Each point is reached from the start by the listed moves, each made once or not at all, plus a little noise. Is the number of moves made odd or even? Then give how often each move was made.
(in the rows, 128 means zero)

Moves:
(1): [249 122 152 107 104]
(2): [131 217 136 109 168]
Start: [ 57 136 118 144 122]
Points:
[ 60 137 118 146 115] -> even (0, 0)
[187 128 143 115 106] -> odd (1, 0)
[183 218 147 109 134] -> even (1, 1)

Moves:
(1): [189 134 134 124 118 118 127 122 129 124 132 112]
(2): [110 193 137 130 125 114 124 141 129 150 133 109]
(3): [120 115 202 111 120 113 117  90 121 122 146 115]
(4): [131 124 138 201 115 135 142 138 150 148 126 133]
(5): [138 132 132 142 192 108 102 108 121 127 118 129]
(6): [141 136 148 131 141 203 108 126 132 116 127 126]
(7): [119 139 132 129 159 137 209 128 146 127 111 110]
(8): [124 123 148 137 139 120 136 184 123 125 128 138]
(9): [133 122 139 104 130 131 109 125 205 105 118 136]
Start: [178 139 118  86 125 119 124 169 109 115 140 119]
Points:
[230 131 198  68 109  93 114 128 101 102 163  90] -> even (1, 0, 1, 0, 0, 0, 0, 0, 0)
[166 118 223 149 112 101 135 196 118 127 158 118] -> odd (0, 0, 1, 1, 0, 0, 0, 1, 0)
[171 199 160 182 188  83 116 230 122 151 134 116] -> even (0, 1, 0, 1, 1, 0, 0, 1, 0)
[162 184 237  71 195  66  71 179 167 108 145 105] -> odd (0, 1, 1, 0, 1, 0, 0, 1, 1)
[179 211 169 115 209 151  85 220 104 120 135 108] -> even (0, 1, 0, 0, 1, 1, 0, 1, 0)
[151 204 162 173 150 113 222 249 145 153 126  96] -> even (0, 1, 0, 1, 0, 0, 1, 1, 0)

Moves:
(1): [165 126 127 123 124 133 124 123 131 123 139 135 129 137 123 125 135 131
 116 128 135 138 133]
(2): [130 193 128 116 121 141 135 125 119 125 145 141 117 110 134 139 131 127
 145 132 136 119 129]
(3): [129 123 166 135 116 132 120 122 133 134 122 135 116 130 125 137 137 129
 127 126 126 127 121]
(4): [131 134 123 187 139 129 133 123 132 118 128 131 118 138 137 134 133 137
 129 114 141 131 122]
(5): [138 132 142 113 185 142 137 130 111 134 111 132 131 128 113 148 136 118
 123 137 135 123 120]
(6): [122 127 116 121 121 198 136 129 118 140 121 119 116 149 119 142 140 120
 136 129 122 142 132]
(7): [134 124 139 122 127 128 168 143 137 115 130 119 119 141 134 119 122 127
 125 130 132 118 135]
(8): [138 141 129 128 118 132 115 180 121 128 110 126 136 125 132 132 120 137
 124 118 119 118 132]
(9): [124 118 130 129 133 142 122 136 177 131 135 130 130 120 114 139 117 133
 136 136 144 120 117]
(10): [131 129 116 134 127 122 133 126 132 175 128 141 126 128 138 134 129 128
 116 127 130 117 140]
(11): [129 121 126 131 141 124 124 137 120 132 166 126 126 125 139 135 138 128
 124 127 127 126 126]
(12): [119 116 129 126 123 131 128 130 129 120 125 169 118 134 123 126 125 126
 138 126 122 127 134]
(13): [124 126 139 133 128 138 134 120 125 127 132 135 167 129 131 125 131 129
 128 127 125 118 130]
(14): [117 134 126 119 131 117 107 144 133 124 127 128 134 186 133 128 130 119
 129 131 152 125 127]
(15): [140 124 131 118 135 141 113 127 139 124 118 140 119 123 188 112 140 129
 136 133 125 132 125]
(16): [131 117 120 131 111 122 141 121 132 122 123 131 133 120 141 192 127 119
 132 145 140 115 125]
(17): [124 124 116 124 125 123 130 137 141 127 120 128 132 122 122 129 164 130
 118 128 125 123 127]
(18): [119 126 129 116 132 130 135 131 126 124 125 128 126 132 126 139 127 171
 129 126 127 128 132]
(19): [142 121 128 128 125 109 134 128 122 145 133 117 133 120 124 131 138 133
 176 128 128 128 129]
(20): [126 129 127 138 124 129 129 133 120 125 127 129 126 131 125 124 127 137
 131 164 127 124 127]
Start: [145 120 123 114 126 142 148 113 128 143 110  92 143 118 130 133 115 124
 108 129 144 139 141]
Points:
[192  98 102 118 114 222 159 106 119 189 141 126 160 136 212 200 157 118
 102 184 153 127 158] -> even (1, 0, 0, 0, 0, 1, 0, 0, 0, 1, 1, 0, 1, 0, 1, 1, 0, 0, 0, 1)
[197 169 180  62 165 192 184 134 134 124  97 130 102 123 168 156 184 167
 102 184 162 120 137] -> odd (1, 1, 1, 0, 1, 0, 1, 0, 0, 0, 0, 0, 0, 0, 1, 0, 1, 1, 0, 1)
[205 171 122  87  95 119 170 197 117 134 156  91 146 160 171 210 135 125
 149 147 189 104 150] -> even (1, 1, 0, 0, 0, 0, 1, 1, 0, 0, 1, 0, 0, 1, 0, 1, 0, 0, 1, 0)
[177 192 130 112 165 249 199 181 110 161  99 162 146 224 139 187 138 154
 107 117 183 109 172] -> even (1, 1, 0, 1, 1, 1, 1, 1, 0, 1, 0, 1, 1, 1, 0, 0, 0, 1, 0, 0)
[170  79 144  95  87 205 142 109 130 190  96 161 150 204 192 212 169 157
 165 182 165 125 161] -> even (1, 0, 1, 0, 0, 1, 0, 0, 0, 1, 0, 1, 1, 1, 1, 1, 0, 1, 1, 1)
[164 163 148  95  88 229 135 176 151 198 119 161 154 185 116 190 136 181
 172 160 170 108 163] -> odd (1, 1, 1, 0, 0, 1, 0, 1, 1, 1, 0, 1, 1, 1, 0, 0, 0, 1, 1, 1)

Moves:
(1): [166 137 127 125 127 115 115 128 132 124 135 132 125 133 109 126 120 127
 123 139 115 123 119 123 120 122 126]
(2): [117 152 133 127 144 115 129 122 131 124 137 138 126 118 132 125 137 127
 128 119 121 134 131 143 125 128 114]
(3): [124 133 169 123 118 135 127 128 140 133 138 122 139 130 113 116 153 142
 108 128 109 129 123 150 130 137 149]
(4): [130 112 126 161 134 126 135 126 132 122 134 121 127 122 140 130 123 135
 130 124 116 131 129 131 135 127 129]
(5): [128 116 146 119 162 134 131 128 123 142 132 140 137 131 122 127 121 129
 128 136 132 124 121 135 125 127 131]
(6): [131 144 132 128 122 147 124 118 125 139 134 139 125 127 131 122 128 123
 126 127 132 131 120 137 130 133 117]
(7): [138 135 130 120 119 122 151 121 127 137 132 125 128 125 142 114 128 138
 125 126 134 136 126 125 129 125 132]
(8): [123 122 123 134 128 135 146 174 115 135 140 126 138 101 129 125 135 124
 137 131 110 125 133 136 127 120 117]
(9): [136 118 124 121 133 129 131 140 147 135 125 112 129 132 136 139 143 116
 121 126 135 135 128 124 131 124 128]
(10): [118 139 124 135 117 119 106 111 117 175 137 119 127 125 139 136 122 139
 124 111 136 132 139 120 143 115 118]
(11): [114 114 119 117 126 139 129 122 142 124 168 130 117 129 129 136 108 144
 134 126 117 129 121 125 131 133 125]
(12): [123 124 131 132 124 115 138 134 126 135 124 153 122 131 134 126 120 125
 118 124 121 131 131 134 131 130 127]
(13): [131 129 125 128 118 123 131 118 130 136 137 127 159 132 129 126 138 121
 118 135 117 119 148 131 129 120 123]
(14): [106 139 128 142 141 122 122 141 119 138 123 120 123 157 124 106 129 134
 132 131 110 116 114 136 117 141 125]
(15): [145 132 129 114 121 127 120 133 120 120 139 116 122 133 144 125 123 135
 122 127 130 140 138 127 123 140 135]
(16): [135 143 127 124 137 126 142 136 121 121 135 126 133 136 118 157 143 136
 124 120 124 120 140 126 148 132 125]
(17): [141 109 109 135 131 133 119 129 111 125 130 128 135 130 117 110 151 143
 122 120 136 126 121 128 110 134 135]
(18): [126 132 127 128 132 136 126 129 147 122 116 124 140 131 128 123 125 151
 123 126 130 121 131 128 135 127 133]
(19): [137 129 134 117 115 129 120 137 133 127 124 138 118 126 145 133 142 129
 173 144 126 113 121 138 135 125 131]
(20): [124 127 125 132 112 130 121 132 124 134 124 132 129 124 132 134 134 132
 127 158 128 137 119 129 123 121 120]
(21): [132 125 128 132 132 124 126 139 125 121 148 129 138 133 114 129 126 119
 134 128 161 137 125 142 133 119 124]
(22): [122 124 127 101 139 140 132 132 123 121 121 135 123 139 101 127 129 142
 162 122 117 155 139 127 148 123 126]
(23): [135 122 126 131 142 122 128 120 131 129 124 135  94 145 114 133 126 122
 123 139 140 121 170 124 115 117 131]
(24): [135 124 127 115 120 125 131 130 139 127 123 106 118 130 131 140 123 129
 120 122 106 127 112 161 113 122 117]
Start: [129 125 128 136 157 115 116 138 136 114 140 158 136 140 135 130 123 157
 125 104 116 137 151 136 122 124 129]
Points:
[147 123 111 162 183  92 119 213 124 108 172 192 171 156 101  81 163 200
 189 110  58 132 158 196 131 105 104] -> even (1, 1, 0, 1, 0, 0, 0, 1, 0, 0, 0, 1, 1, 1, 0, 0, 1, 1, 1, 0, 1, 1, 0, 0)
[191 135 141 129 125  99 106 119 180 166 249 130 165 150 155 106 144 224
  55  63  82 169 145 217 124 111 114] -> even (1, 1, 1, 1, 0, 1, 1, 0, 1, 1, 1, 1, 1, 0, 1, 0, 1, 1, 0, 0, 1, 0, 0, 1)
[188 119 111  67 165 104 125 153 164 103 161 135 130 177 132 119 179 195
 161 101 131 164 205 198 113  92 123] -> even (0, 1, 0, 0, 0, 0, 1, 0, 1, 0, 0, 0, 1, 0, 1, 0, 1, 1, 1, 0, 1, 1, 1, 1)
[196 122 165 141 168  96 127 167 163 199 208 166 158 134 136 107 181 193
 102 105  88 127 175 241 114  70 107] -> even (1, 1, 1, 1, 1, 1, 1, 1, 1, 1, 0, 1, 1, 0, 0, 0, 1, 1, 1, 0, 1, 0, 1, 1)
[ 96 147 116 135 165 111 110 207 103 141 233 150 120 144 145 158 136 217
 216 109  75 171 165 178 176 113  81] -> even (0, 1, 0, 1, 0, 0, 0, 1, 0, 1, 1, 0, 0, 1, 1, 1, 0, 0, 1, 1, 1, 1, 0, 0)

Moves:
(1): [154 123 124 130 134 119 120 124 133 134 119 130 130 121 140 132 127 123
 129 124 131 130 135 134 131]
(2): [133 157 135 139 132 130 137 128 133 129 119 139 128 125 134 111 138 127
 126 137 128 122 129 124 132]
(3): [127 121 165 132 126 130 131 138 123 144 129 138 112 143 128 134 137 123
 137 124 138 124 130 125 138]
(4): [126 111 120 175 133 134 127 126 127 120 117 131 123 125 126 115 116 122
 139 135 114 123 140 142 107]
(5): [111 136 131 111 176 130 128 156 134 132 131 116 137 135 123 129 120 125
 134 132 134 136 143 146 122]
(6): [133 119 120 112 133 165 115 131 123 120 127 135 122 134 147 129 133 125
 131 128 123 134 132 133 119]
(7): [136 127 129 129 138 126 162 132 115 119 137 131 122 131 123 129 117 126
 126 126 138 140 117 134 118]
(8): [136 132 121 134 119 127 125 157 132 131 127 125 125 113 128 122 130 130
 128 132 124 127 125 130 125]
(9): [124 124 126 133 126 137 138 120 156 136 131 133 128 134 128 128 124 124
 109 125 130 130 135 138 120]
(10): [126 129 124 129 130 133 126 116 112 172 126 131 132 133 121 103 126 125
 108 136 125 143 125 124 122]
(11): [132 136 138 132 129 122 130 124 128 128 160 128 128 126 129 125 137 136
 144 133 120 132 122 124 128]
(12): [117 123 125 125 128 120 119 131 129 126 133 156 140 123 133 125 128 126
 128 128 126 128 124 134 131]
(13): [132 125 133 119 126 135 135 129 129 125 133 127 161 130 127 127 133 136
 133 131 139 121 128 113 118]
(14): [131 135 109 125 122 119 117 134 134 129 131 125 141 171 126 134 131 130
 136 130 123 119 113 141 118]
(15): [110 127 120 141 132 116 135 138 124 131 134 116 135 124 165 134 137 126
 118 126 134 115 121 130 128]
(16): [126 141 123 134 128 131 122 129 122 136 129 133 125 117 122 154 123 133
 134 134 131 126 128 127 126]
(17): [134 117 127 133 144 119 133 127 124 130 126 132 127 130 118 143 161 130
 122 123 126 121 123 127 136]
(18): [119 129 121 135 128 127 133 128 130 124 119 127 127 130 131 121 131 175
 132 123 139 136 128 140 132]
(19): [116 122 112 108 132 123 140 123 151 136 112 132 120 127 143 124 128 127
 167 146 127 132 120 106 128]
(20): [128 125 134 129 129 117 119 135 127 124 132 131 120 132 134 126 133 144
 114 160 135 127 128 116 129]
(21): [131 132 121 131 129 135 128 126 128 128 136 124 119 124 124 124 135 120
 135 124 153 113 128 123 131]
(22): [122 132 124 127 113 114 113 139 132 123 127 119 134 129 129 128 146 109
 133 128 137 161 139 124 120]
(23): [119 126 118 117 123 114 142 131 115 134 128 134 127 131 122 129 138 125
 133 128 123 119 179 135 121]
(24): [127 135 137 126 114 138 137 133 129 124 130 127 138 114 130 123 130 120
 141 156 137 135 124 171 144]
Start: [172 118 137 128 100 137 147 100 120 146 142 125 113 111 132 108 128 124
 117 138 178 156 111 119 185]
Points:
[127 133 120 151  72 123 162 146 119 227 150 164 137 137 156 105 155 154
 113 169 198 151 137 208 183] -> odd (0, 0, 1, 0, 0, 0, 0, 1, 1, 1, 0, 1, 0, 1, 1, 1, 0, 1, 0, 0, 0, 0, 1, 1)
[155  98 161 189  91 142 157 100 132 191 173 164 148 121 120  65 198 133
 139 166 226 186 118 170 176] -> even (0, 0, 1, 1, 0, 0, 0, 0, 1, 1, 1, 1, 1, 0, 0, 0, 1, 1, 0, 0, 1, 1, 0, 1)
[176 114 160  86 161 176 177 139 158 166 193 174 125 111 173 122 139 122
 185 217 249 171 111 150 171] -> even (1, 0, 1, 0, 1, 1, 1, 0, 1, 0, 1, 1, 1, 0, 0, 1, 0, 0, 1, 1, 1, 0, 0, 1)

Moves:
(1): [145 124 113 120 131 130 138 152 117 147 128 132 134 121 141 119 129 149
 140 139 106 130 136 124]
(2): [118 159 130 128 133 139 126 147 126 133 114 128 127 134 136 144 139 121
 132 127 116 131 128 119]
(3): [138 119 177 100 117 145 136 120 139 108 122 141 125 152 135 120 132 131
 121 118 109 122 133 129]
(4): [120 132 129 164 123 148 117 129 131 133 109 122 121 113 130 119 150 109
 153 121 119 117 120 137]
(5): [119 120 120 109 158 128 129 130 148 134 123 122 125 112 112 140 134 144
 137 131 126 112 135 137]
(6): [102 116 106  90 111 166 143 131 138 127 120 130 152 132 121 136 134 114
 133 114 126 119 121 144]
(7): [129 126 133 146 109 123 171 143 115 108 126 130 103 106 136 129 117 137
 132 151 147 136 131 113]
(8): [122  99 109 136 142 133 116 155 115 114 157 145 122 125 125 134 110 121
 122 131 139 122 133 114]
(9): [139 123 122 105 114 129 110 143 158 124 118 125 140 129 123 132 127 140
 142 112 142 131 123 120]
(10): [141 120 136 118 109 130 129 125 141 160 141 121 128 131 102 134 117 124
 115 113 108 139 145 116]
(11): [123 119 122 136 146 138 130 106 146 110 153 125 144 131 128 126 152 149
 131 136 125 130 122 117]
(12): [118 111 127 131 128 114 137 115 132 134 138 184 107 142 127 127 121 139
 138 134 126 118  98 127]
(13): [113 115 145 126 134 133 137 137 132 125 122 125 163 154 122 123 128 133
 126 128 126 127 117 121]
(14): [150 127 119 132 135 134 156 131 127 114 120 131 116 155 124 115 115 126
 122 122 128 129 123 123]
(15): [124 103 127 132 146 119 122 120 137 142 110 122 111 132 171 138  97 146
 120 119 113 155 121 123]
(16): [139 131 120 130 122 128 128 119 125 127 125 131 129 112 122 154 122 125
 134 126 123 119 129 132]
(17): [121 110 127 123 135 104 119 133 112 114 114 127 114 126 150 165 188 132
 133 139 122 151  93 143]
(18): [120 129 117 143 127 142 116 147 130 132 140 119 137 130 123 137 120 163
 126 133 136 124 131 149]
(19): [116 131 129 118 128 122 121 121 137 120 135 115 129 136 117 133 123 124
 149 125 113 137 133 139]
(20): [140 112 122 100 111 137 118 122 144 131 107 132 117 140 117 144 109 114
 127 165 117 129 128 127]
(21): [134 123 124 136 140 142 135 134 121 135 120 141 129 136 127 136 125 125
 142 134 150 136 140 135]
(22): [155 137 140 134 146 129 120 110 129 129 138 123 128 101 127 108 126 141
 112 121 117 173 101 141]
(23): [118 128 125 139 138 122 123 136 137 122 118 143 153 127 127 121 147 125
 114 125 121 139 144 138]
(24): [151 120 137 122 130 112 136 128 157 133 147 126 121 133 151 126 120 101
 123 137 111 135 114 139]
Start: [128 116 121 133 130  94 172 117 119  96 138 131 122 123 120 127 156 126
 141 146 114 131 134 114]
Points:
[148  45 125  43 119 153 244 137 157  93  44 152  63 158 137 247 148 129
 152 167  64 177 126 117] -> even (0, 1, 1, 0, 1, 1, 1, 0, 0, 1, 0, 0, 0, 1, 1, 1, 1, 0, 0, 1, 1, 0, 0, 0)
[157  51  71 102 103 151 234 204 135 101 111 145  72 150 131 199 166  57
 203 199  54 180 119 121] -> odd (1, 1, 0, 1, 0, 1, 1, 1, 0, 1, 0, 0, 0, 1, 0, 0, 1, 0, 1, 1, 1, 0, 0, 1)
[156  85 121 105 135 177 227 158 186 105  92 215 111  95 130 166 160 143
 189 204  44 154 104 185] -> odd (1, 1, 1, 1, 1, 1, 1, 0, 0, 0, 0, 1, 0, 0, 0, 1, 0, 1, 0, 1, 1, 1, 1, 1)
[108  19  94  54 149 115 162 149 140 135 128 178 120 163 138 196 139 148
 153 163   7 228  55 117] -> even (1, 1, 0, 0, 0, 1, 0, 1, 0, 1, 0, 1, 1, 0, 1, 0, 1, 0, 1, 1, 0, 1, 0, 0)
[ 94  40 104 111 136 137 229 133 204 102  94 197 137 139 108 232 238  98
 192 207  58 150  82 137] -> odd (0, 1, 0, 1, 1, 1, 1, 0, 0, 1, 1, 1, 1, 0, 0, 1, 1, 0, 0, 1, 1, 0, 1, 1)
[157  36 120 129 173 118 183 121 225  41 160 219 117 149 117 134 178 127
 169 130  75  98 100 121] -> odd (0, 0, 1, 1, 1, 0, 0, 1, 1, 0, 1, 1, 0, 1, 0, 1, 0, 0, 0, 0, 0, 0, 1, 1)
[172  98 111 140 147 105 174 156 182  68 100 138 116  94 166 164 245 127
 207 210  56 242  84 142] -> odd (1, 1, 0, 1, 0, 0, 1, 0, 1, 0, 1, 0, 0, 0, 0, 0, 1, 0, 1, 1, 1, 1, 1, 1)
[100 107 133  79 128 175 155 174 231  87  96 133 169 134 128 150 207 121
 174 113  67 109 132 174] -> odd (0, 1, 1, 1, 1, 1, 0, 0, 1, 0, 0, 0, 0, 0, 0, 0, 0, 1, 0, 0, 0, 0, 1, 1)
[180  19 117  77 124 160 182 193 171 130 108 215 113 225 123 190  57 190
 158 154  60 150 129  80] -> even (1, 1, 1, 0, 0, 0, 0, 1, 1, 1, 0, 1, 1, 1, 1, 1, 0, 1, 0, 1, 1, 0, 0, 0)
[141  13 127  97 150 174 208 167 231 109 166 176 135 112 148 166 127 209
 178 131  24 170  69 111] -> even (1, 1, 1, 1, 1, 1, 1, 1, 1, 1, 1, 1, 1, 0, 1, 1, 0, 1, 0, 0, 0, 1, 0, 1)
[131  65 144  96 146 164 147 103 201  78 102 115 112 140 202 181 214 138
 148 169  14 211  40 174] -> odd (0, 1, 1, 1, 0, 1, 0, 0, 0, 0, 1, 0, 0, 0, 1, 0, 1, 1, 0, 1, 0, 1, 0, 1)

Moves:
(1): [136 115 129 113 128 134 123 148 121 107 129 137 100 119 153 139 134 136
 142 121 116 127 134 135 159 150 106]
(2): [135 147 113 137 123 125 119 128 125 131 114 170 121 115 128 135 133 129
 117 126 122 144 141 112 127 124 151]
(3): [118 143 135  91 139 128 141  91 112 127  89 135 119 106 114  93 164 118
 130 125 138 117 138 132 115 129 112]
(4): [153 138 119 154 124 127 117 118 120 123 114 127 138 139 136 126 146 118
 114 138 119 129 119 114 138 105 114]
(5): [124 140 126 123 137 122 126 117 131 144 118 139 130 131 136 130 135 121
 124 120 139 139 117 122 137 110 139]
(6): [122 142 132 135 112 129 147 128 126 155 108 136 155 106 144 121 128 120
 129 133 137 123 104 147 143 132 135]
(7): [119 131 130 124 128 155 123 135 124 150 120 126 124 130 150 129 129 135
 107 134 124 128 143 132 144 117 100]
(8): [113 119 141 130 147 145 126 132 131 143 145 125 132 119 123 138 132 110
 139 116 138 121 118 135 127 122 130]
(9): [131 119 115 130 116 133 137 129 133 143 130 129 132 124 134 130 124 139
 135 137 108 112 125 122 133 125 142]
(10): [123 134 121 124 137 124 134 130 112 144 118 119 144 125 115 125 135 132
 105 127 126 122 123 130 119 130 135]
(11): [124 158 125 105 155 140 120 121 113 141 131 141 123 134 114 121 114 106
 139 146 101 145 121 126 126 116 125]
(12): [134 133 113 123 124 124 123 124 128 123 120 128 130 115 138 135 112 117
 133 132 141 126 119 117 130 138 112]
(13): [122 114 116 132 132 138 134 115 125 126 131 137 124 105 135 113 135 132
 138 120 127 122 125 131 136 130 140]
(14): [124 129 123 137 122 119 127 108 115 137 128 116 138 109 147 143 131 130
 123 129 138 128 131 132 130 127 121]
(15): [155 135 126 125 139 133 104 132 118 133 139 121 128 133 151 133 135 123
 134 141 120 117 123 127 110 116 129]
(16): [119 150 113 130 133 112 116 126 118 119 123 115 163 128 120 135 123 125
 131 123 140  89 143 133 120 115 124]
(17): [108 120  97 149 114 103 128 133 105 111 120 150 141 143 148 123 139 151
 128 129 130 108 129 110 122 156 124]
(18): [104 151 125 119 134 117 134 140 122 127 146 120 123 104 136 130 108 132
 137 125 109 131 111 110 119 133 120]
(19): [107 139 126 127 121 115 111 122 140 148 134 135 104 126 124 145 124 155
 129  91 130 108 132 118 128 135  97]
(20): [124 120 116 123 140 131 128 127 100 127 123 125 122 128 150 130 120 139
 140 134 122 126 119 135 120 113 127]
(21): [145 121 143 141 135 138 150 142 123 126 136 126 100 140 147 125 131 116
 105 106 128 124 140 134 147 126 121]
(22): [124 128 133 116 134 129 131 134 126 136 137 148 124 128 131 120 126 124
 115 125 122 135 123 125 135 125 129]
(23): [125 139 138 127 144 127 149 136 138 136 140 127 145 134 135 142 114 148
 132 115 132 113 121 132 106 140 125]
(24): [131 120 132 125 124 135 121 123 156 134 120 127 144 150 148 130 109 126
 128 126  97 118 115 134 110 109 134]
Start: [118 128 138 130 127 128 123 145 130 123 148 112 138 128 126 119 139 133
 119 129 122 114 146 120 146 107 127]
Points:
[ 10 199  85  96 168 138 105  88  72 203 108 177 140  55 173 106 154 155
 100  89  65  71 138  91 118 100  80] -> even (0, 1, 1, 0, 0, 0, 1, 1, 0, 1, 1, 0, 1, 1, 0, 0, 1, 1, 1, 0, 0, 0, 0, 1)
[118 174  88 112 173  93 115 115  55 132  94 126 226 161 194  93 171 160
  95 131  82   7 119 116  68  69  99] -> even (0, 0, 1, 1, 0, 0, 0, 0, 0, 1, 0, 0, 0, 0, 1, 1, 1, 0, 0, 1, 0, 1, 1, 1)
[ 90 102 117 163 126 139 142 166 112 121 135 143 176 109 220 117 147 127
 136  78 109  23 129 158 186 121 113] -> even (1, 0, 0, 0, 0, 1, 0, 1, 0, 0, 0, 0, 1, 0, 0, 1, 1, 0, 0, 0, 1, 0, 0, 1)

Moves:
(1): [114 128 129 129  96 116 130 141 138 142 126 127 123 150 122 103 138 121
 147 138 119 145 148 118 128]
(2): [110 123 133 124 112 159 119 137 134 135 147 132 110 116 117  92 107 119
 148 125 130 129 124 130 122]
(3): [123 124 141 105 145 135 136 124 135 119 133 141 126 127 122 139 143 120
 133 146 132 123 121 121 139]
(4): [121 127 112 138 143 122 106 132 122 123 126 110 111 167 121 130 126 120
 133 131 108 132 120 123 139]
(5): [140 129 142 122 145 145 132 127 119 137 117 129 134 113 110 133 149 113
 136 126 113 117 132 135 129]
(6): [122 127 151 138 120 146 140 139 135 120 129 124 125 133 131 134 123 122
 122 109 128 130 146 128 147]
(7): [120 107 116 121 151 109  78 118 142 105 157 125 130 145 154 135 148 121
 154 123 114 103 134 125 160]
(8): [106 135 114 114 130 129 145 125 112 124 119 143 117 123 152 121 160 131
 120 129 140 147 125 125 122]
(9): [124 145 130 129 121 133 111 121 126 130 130 121 144 121 117 104 116 120
 119 134 117 111 122 120 124]
(10): [100 120 126 136 119 148 108 145 145 131 111 131 112 138 120 116 129 157
 103 103 119 139 133 149 122]
(11): [127 143 116 122 129 145 107 122 129 129 116 142 138 105 116 145 153  98
 137 129 144 126 105 118 128]
(12): [146  81 152 152 135 123 127 128 141 149 132 108  97 129 127 113 115 126
 154 118 150 129 147 117  90]
(13): [139 127 139 118 127 122 121 121 120 149 115 153 139 143 135 130 118 134
  97 126 111 124 111 149 138]
(14): [117 125 134 128 107 127 132 126 119 146 131 108 122 113 124 116 143 132
 132 127 125 123 118 136 132]
(15): [138 120 160 142 120 145 116 118 152 129 108 123 129 107 122 111 145 153
 112 125  87 147 109 139 160]
(16): [110 145 127 115 141 107 131 115 123 140 128 127 145 119 116 118 108 135
 129 107 147 134 136 107 125]
(17): [122 117 109 103 122 128 130 116 125 132 129 106 121 147 140 123 147 133
 138 112 137 130 126 142 127]
(18): [107 119 124 148 116 137 139 138 142 134 129 149 151 152 134 154 112 134
 130 114 115 120 135 105 132]
(19): [124 125 122 123 134 124 147 152 123 127 119 130 158 129 134 118 127 136
 100 129 115 131 126 116 129]
(20): [131 134 125 124 132 135 140 138 121 148 124 130 124 133 135 129 107 128
 124 136 141 143 154 111 133]
(21): [132 113 120 137 128 132 126 121 121 123 148 134 130 145 125 128 147 132
 136 124 123 134 140 129 127]
(22): [114 132 118 127 118 132 122 118 106 116 127 131 146 129 136 124 115 124
 135 132 140 140 132 127 136]
(23): [120 137 105 124 115 139 140 128 111 118 106 126 121 133 129 109 136 135
 125 121 130 118 116 108 143]
(24): [122 125 117 114 120 139 128 136 135 123 133 135 112 136 118 143 126 123
 119 123 106 124 151 118 146]
Start: [116 127 146 132 137 124 121 134 126 131 126 151 117 131 126 120 129 120
 124 121 129 123 150 124 140]
Points:
[ 69 113 142 105 122 178  84 117  94 173 101 153  63 129 107  38 166  77
 139 127 136 104  78  93 137] -> even (0, 1, 1, 1, 0, 0, 0, 1, 1, 0, 1, 1, 1, 1, 0, 0, 0, 0, 0, 0, 0, 0, 1, 0)
[ 49  62 123 114 141 162  11  90 159 165 149 167 100 196 127  73 165 108
 157  49  67 124 143  81 189] -> even (0, 1, 0, 1, 0, 0, 1, 1, 1, 0, 1, 1, 1, 0, 1, 1, 1, 1, 0, 0, 1, 0, 0, 1)
[ 45 130 138  43 162 125  84 113 103 182 111 152 106 185 139 112 228  64
 163  98 122 138 161 100 223] -> odd (1, 0, 1, 1, 1, 1, 1, 1, 0, 0, 1, 0, 1, 1, 0, 1, 1, 0, 0, 1, 0, 0, 0, 0)
[ 58  92 131 104 125 136  24 101 158 129 112 177 150 224 148 132 193  99
 159 117  56 134 111 112 249] -> even (1, 0, 1, 1, 0, 0, 1, 0, 0, 0, 1, 0, 1, 0, 1, 0, 1, 1, 0, 0, 0, 1, 0, 0)
[ 34  71 171 108 105 171  21 117 146 175  89 127  72 195 152  44 206 114
 136  91  92 168 153 124 217] -> even (1, 0, 1, 1, 0, 1, 1, 1, 1, 1, 1, 1, 1, 1, 1, 0, 1, 0, 0, 1, 0, 1, 0, 0)
[ 74  86 215 157  82 181  91 158 154 198  59 117  54 190  96  18 132 153
  90  99  60 151 158 108 200] -> even (1, 0, 1, 1, 0, 1, 0, 0, 1, 1, 0, 1, 1, 1, 1, 0, 0, 0, 0, 1, 0, 0, 1, 0)
